Rows are points. The points of each table are mixes of a few directions, plus a little noise. Count the directions of each table, and those that both share. Where both have some left over, give the other angles between the two spaces (their principal angles), to ten degrees, smallest first.

First (4 x 3):
+0.07	-0.57	+1.57
-0.38	+0.93	-1.43
-0.39	-0.31	+2.84
+0.66	-0.07	-2.97
Second (7 x 3):
+0.82	-1.04	-0.15
-1.02	+1.01	+1.39
+1.57	-2.38	+0.62
+1.81	-1.80	-2.18
-1.35	+2.27	-1.36
-0.63	+0.41	+1.49
-1.15	+1.55	+0.15
Directions: first 2, second 2, shared 2

First (9 x 6):
+2.06	-0.54	+1.30	-0.12	+0.31	+1.01
+2.48	+0.16	-0.45	-0.72	+0.33	+2.17
-1.77	-0.91	-0.64	+1.21	-0.47	-1.84
-3.94	+1.14	-0.42	+1.03	-0.31	-2.06
+1.90	-1.26	+0.20	-2.25	-0.08	-0.16
-0.36	-0.22	-1.51	+0.62	-0.21	-0.01
+2.30	+0.15	+1.09	-0.13	+0.47	+1.88
+0.79	+0.33	+2.24	+1.45	+0.48	+0.96
-3.47	+1.13	-1.79	-1.09	-0.48	-2.01
Second, 7 rows:
-1.33	+3.34	+1.76	-0.63	+2.19	+1.08
+1.40	-2.06	-1.62	-0.59	+2.37	-0.61
-0.76	+0.86	+0.84	+0.53	-2.07	+0.24
+0.60	-0.91	-0.70	-0.23	+0.94	-0.27
+0.22	-1.76	-0.47	+1.14	-4.23	-0.60
+0.89	-1.44	-1.04	-0.24	+1.03	-0.45
-1.02	+1.96	+1.23	+0.02	-0.22	+0.62
Directions: first 4, second 2, shared 1; angles 70

First:
+1.31	-0.17	+0.24	+0.35	-0.87	+1.49	-0.03	-1.39
+2.34	-0.30	+0.49	+0.63	-1.56	+2.69	-0.02	-2.47
-4.34	+0.55	-0.87	-1.14	+2.89	-5.00	+0.04	+4.61
+1.44	-0.17	+0.28	+0.38	-0.97	+1.67	-0.02	-1.53
-0.29	+0.02	-0.05	-0.08	+0.18	-0.33	+0.01	+0.31
-0.45	+0.05	-0.09	-0.14	+0.29	-0.51	+0.00	+0.48
-1.45	+0.19	-0.26	-0.38	+0.97	-1.67	+0.01	+1.54
+2.06	-0.27	+0.41	+0.55	-1.37	+2.38	-0.01	-2.17
-0.61	+0.07	-0.13	-0.16	+0.41	-0.71	-0.01	+0.64
Second, 8 rows:
-0.09	+1.32	+0.76	-2.04	-1.89	+2.00	+0.45	-1.03
+0.74	+0.32	+0.19	+0.17	-0.60	+2.02	-0.66	-1.16
-1.71	+0.28	-0.90	+0.70	+2.04	-1.00	-1.38	+1.39
-0.14	+0.97	-0.17	-1.29	-0.87	+0.16	+0.81	-0.76
-0.01	+1.50	-2.75	+0.73	+0.98	-0.33	-0.25	-2.11
+2.78	-3.80	+1.01	+2.05	-0.44	-3.55	+2.67	+0.86
-0.62	-1.42	+2.37	-0.32	-0.05	+0.00	-0.35	+2.62
-1.07	+0.80	-0.39	+0.04	+0.85	+0.68	-1.29	+0.30
Directions: first 1, second 4, shared 1

First (9 x 11):
-0.41	+1.50	+3.77	+0.34	-0.68	+0.01	-0.35	+1.11	+1.28	+0.60	-0.87
-0.11	+0.54	+1.24	+0.09	-0.24	+0.01	-0.13	+0.39	+0.44	+0.22	-0.33
-0.18	+0.47	+1.25	+0.10	-0.23	+0.03	-0.10	+0.36	+0.44	+0.17	-0.29
+0.86	-3.09	-7.67	-0.64	+1.40	-0.03	+0.75	-2.26	-2.67	-1.23	+1.83
+0.43	-1.63	-4.09	-0.30	+0.75	-0.04	+0.43	-1.19	-1.39	-0.68	+0.96
+0.30	-1.29	-3.10	-0.22	+0.54	-0.01	+0.30	-0.94	-1.09	-0.47	+0.75
-0.36	+1.25	+3.11	+0.27	-0.57	+0.01	-0.30	+0.87	+1.07	+0.52	-0.76
-0.23	+0.92	+2.21	+0.19	-0.37	+0.01	-0.22	+0.67	+0.77	+0.41	-0.55
-0.39	+1.30	+3.24	+0.29	-0.58	+0.04	-0.27	+0.93	+1.10	+0.52	-0.77
Second:
-0.03	+0.11	+0.25	+0.02	-0.05	+0.02	-0.04	+0.10	+0.10	+0.04	-0.07
-0.37	+1.35	+3.37	+0.28	-0.63	+0.02	-0.32	+0.98	+1.17	+0.55	-0.82
+0.58	-2.16	-5.34	-0.44	+0.98	-0.04	+0.49	-1.56	-1.84	-0.85	+1.27
-0.24	+0.89	+2.22	+0.17	-0.41	+0.00	-0.22	+0.66	+0.78	+0.35	-0.53
-0.41	+1.53	+3.78	+0.29	-0.69	+0.04	-0.38	+1.12	+1.31	+0.60	-0.90
-0.18	+0.66	+1.64	+0.13	-0.29	+0.01	-0.15	+0.49	+0.57	+0.27	-0.38
-0.15	+0.54	+1.31	+0.13	-0.24	+0.02	-0.13	+0.38	+0.44	+0.21	-0.32
+0.91	-3.42	-8.43	-0.67	+1.52	-0.05	+0.80	-2.47	-2.90	-1.34	+2.00
+0.14	-0.52	-1.26	-0.10	+0.23	-0.01	+0.13	-0.35	-0.44	-0.22	+0.32
-0.28	+0.97	+2.42	+0.21	-0.46	+0.00	-0.23	+0.72	+0.83	+0.39	-0.59
Directions: first 1, second 1, shared 1

First, 10 rows:
-0.57	+0.02	+0.08	-0.35	-0.49	-0.15	-1.00	+0.56	+0.06	+1.35	+0.30	-0.90	-0.80	+0.30
-1.26	+0.14	+0.15	-0.76	-1.03	-0.31	-2.24	+1.17	+0.12	+2.99	+0.63	-1.98	-1.87	+0.68
+0.20	-0.04	+0.00	+0.13	+0.17	+0.04	+0.32	-0.20	-0.03	-0.47	-0.16	+0.32	+0.27	-0.11
+2.32	-0.17	-0.25	+1.41	+1.94	+0.55	+4.02	-2.13	-0.24	-5.42	-1.16	+3.59	+3.37	-1.23
+1.56	-0.15	-0.19	+0.94	+1.33	+0.33	+2.79	-1.46	-0.15	-3.72	-0.79	+2.48	+2.35	-0.83
+0.58	-0.03	-0.04	+0.35	+0.46	+0.11	+1.00	-0.54	-0.04	-1.36	-0.24	+0.91	+0.84	-0.34
-0.56	+0.04	+0.04	-0.35	-0.53	-0.14	-1.03	+0.51	+0.06	+1.39	+0.30	-0.95	-0.84	+0.31
-0.35	+0.05	+0.06	-0.19	-0.32	-0.08	-0.58	+0.31	+0.03	+0.83	+0.14	-0.55	-0.53	+0.17
+0.40	-0.03	-0.01	+0.27	+0.37	+0.09	+0.76	-0.39	-0.02	-1.01	-0.21	+0.69	+0.67	-0.22
-2.34	+0.20	+0.26	-1.43	-1.95	-0.57	-4.11	+2.17	+0.22	+5.53	+1.14	-3.67	-3.45	+1.26
Second:
-0.37	+1.62	-2.48	-0.70	+1.67	+1.57	-0.92	+0.43	-0.67	-0.07	+0.25	+1.61	-1.39	-0.08
-2.25	-0.55	+3.46	+1.32	-1.69	-0.95	+1.43	+0.08	+1.16	+2.71	-2.13	-1.20	-1.19	+3.80
-0.81	-0.57	+1.36	+0.00	-1.34	-0.93	-0.74	+0.51	+0.41	+2.14	+0.05	-1.85	-0.69	+0.96
-0.65	+0.72	-0.81	-0.52	+0.37	-0.36	-1.61	+0.86	-0.46	+2.65	+0.79	-0.75	-1.65	+1.21
-1.12	+0.68	-0.79	-0.64	-0.21	+1.72	-0.86	+0.50	+0.26	-0.30	-0.50	+0.43	-1.24	-0.61
+0.64	+1.41	-2.73	-0.47	+2.18	+1.54	-0.07	-0.15	-0.84	-1.72	+0.35	+2.38	-0.18	-0.94
+1.19	-2.38	+3.75	+1.65	-1.68	-2.48	+2.80	-1.31	+0.86	-1.08	-0.77	-1.26	+2.98	+0.41
+1.75	-0.88	+0.08	-0.03	+0.08	-2.12	-0.47	-0.15	-0.59	+0.66	+1.75	-1.33	+1.39	-0.56
+1.56	+0.15	-1.86	-0.73	+0.98	-0.18	-1.04	+0.02	-0.83	-0.82	+1.68	+0.17	+0.78	-1.86
+0.06	-0.19	+0.03	+0.10	-0.35	+2.19	+1.49	-0.78	+0.72	-4.17	-1.46	+1.78	+1.20	-2.33
Directions: first 1, second 4, shared 1

First (10 x 18):
+0.27	+1.34	-0.56	+2.31	-0.84	+0.04	+0.11	+0.99	+0.36	+2.79	-2.30	-1.66	+0.42	+1.47	-1.02	-0.74	+2.59	-0.41
-2.68	-1.85	-0.53	-1.75	+2.15	-0.48	-0.17	+0.77	-1.19	-2.68	+1.23	-0.47	+0.02	+0.03	+2.64	+0.23	-1.53	+0.98
-0.86	-0.36	+0.50	-1.29	+1.30	-1.15	+0.50	+0.39	-1.89	-2.85	+1.11	+0.58	+1.73	+0.11	+1.28	-1.38	+0.35	+0.38
-1.88	+0.65	+1.23	-0.03	+0.47	+0.73	+0.97	-0.13	-0.35	+0.01	+0.90	+0.14	+1.55	+0.52	+1.72	-2.02	-0.19	+1.25
+3.65	-0.20	+1.78	+0.01	-0.99	+0.25	-1.15	-1.52	-0.99	-1.52	-0.61	+0.73	-1.51	-1.75	-0.51	+2.17	-0.09	-1.13
-0.82	+0.80	+2.23	+1.21	+0.38	+0.92	+0.21	+0.19	-1.77	-0.20	-0.96	-1.11	+0.85	+1.00	+2.22	-0.90	+0.88	+0.79
-1.18	+0.14	+0.47	+0.13	+0.44	+0.27	+0.27	+0.32	-0.47	-0.11	+0.04	-0.43	+0.68	+0.45	+1.19	-0.83	+0.20	+0.61
-0.77	+0.05	-2.60	+0.00	-0.45	-0.42	+0.24	+0.74	+2.16	+2.23	+0.11	-0.18	+0.72	+0.00	-1.34	-1.36	+0.88	+0.07
+4.29	-1.56	-0.41	-1.18	-1.72	+0.59	-2.07	-2.28	+1.75	-0.62	+0.36	+1.49	-3.26	-3.85	-1.84	+3.56	-1.80	-1.34
-0.06	+0.92	-2.19	+0.54	-0.71	-0.74	+1.04	+0.34	+2.57	+2.88	+0.14	+0.98	-1.34	+2.19	-4.42	+1.25	-1.26	-1.19
Second, 9 rows:
-1.89	+1.25	+2.13	+0.38	+3.09	-1.65	+0.58	-1.87	-1.02	+2.41	+1.70	-1.61	-0.88	-1.77	-0.39	-1.70	-0.39	+1.28
+0.70	+1.65	-0.88	-2.13	+1.71	+0.46	-0.65	-0.65	+1.64	+1.76	+0.71	-0.59	+0.51	-2.88	-0.26	-2.62	-0.65	+3.68
-0.74	-1.50	-1.13	+0.64	-1.98	+0.79	+0.26	+0.49	-1.01	-1.02	-1.50	+2.25	-1.34	+0.96	+0.78	+2.08	+0.85	-0.95
+2.39	-1.72	-0.05	+1.39	-3.85	+1.07	+2.50	+0.26	+0.18	-0.63	-2.29	+0.45	+0.54	+1.31	+0.35	+2.53	-0.14	+2.74
+0.65	+1.07	-0.47	-1.26	+1.00	+0.06	-1.04	+0.39	+1.03	-0.02	+0.69	-0.69	+1.31	-0.66	-0.38	-1.47	-0.49	-0.22
+1.14	-0.89	+1.51	+2.23	-1.51	-0.31	+1.84	-1.40	+0.84	+0.29	-0.07	-0.94	-2.56	+1.98	-0.29	+1.51	+0.93	+2.34
-0.65	+0.57	-1.40	-1.54	+1.01	+0.21	-2.28	+1.35	+0.24	-1.14	+0.48	+0.77	+1.05	-0.18	-0.01	-0.99	+0.03	-3.19
-0.45	+0.39	+0.88	+0.50	+1.16	-1.17	-1.62	+0.80	+0.11	-1.55	+1.53	-1.17	+0.55	+2.10	-0.56	-0.37	+0.32	-4.89
-1.17	-0.71	-0.60	-0.14	-0.74	+0.44	+0.51	+0.62	-2.04	-0.07	-1.36	+1.60	+0.83	-0.81	+0.74	+1.00	-0.42	-0.71
Directions: first 6, second 5, shared 0; angles 40, 60, 60, 70, 80
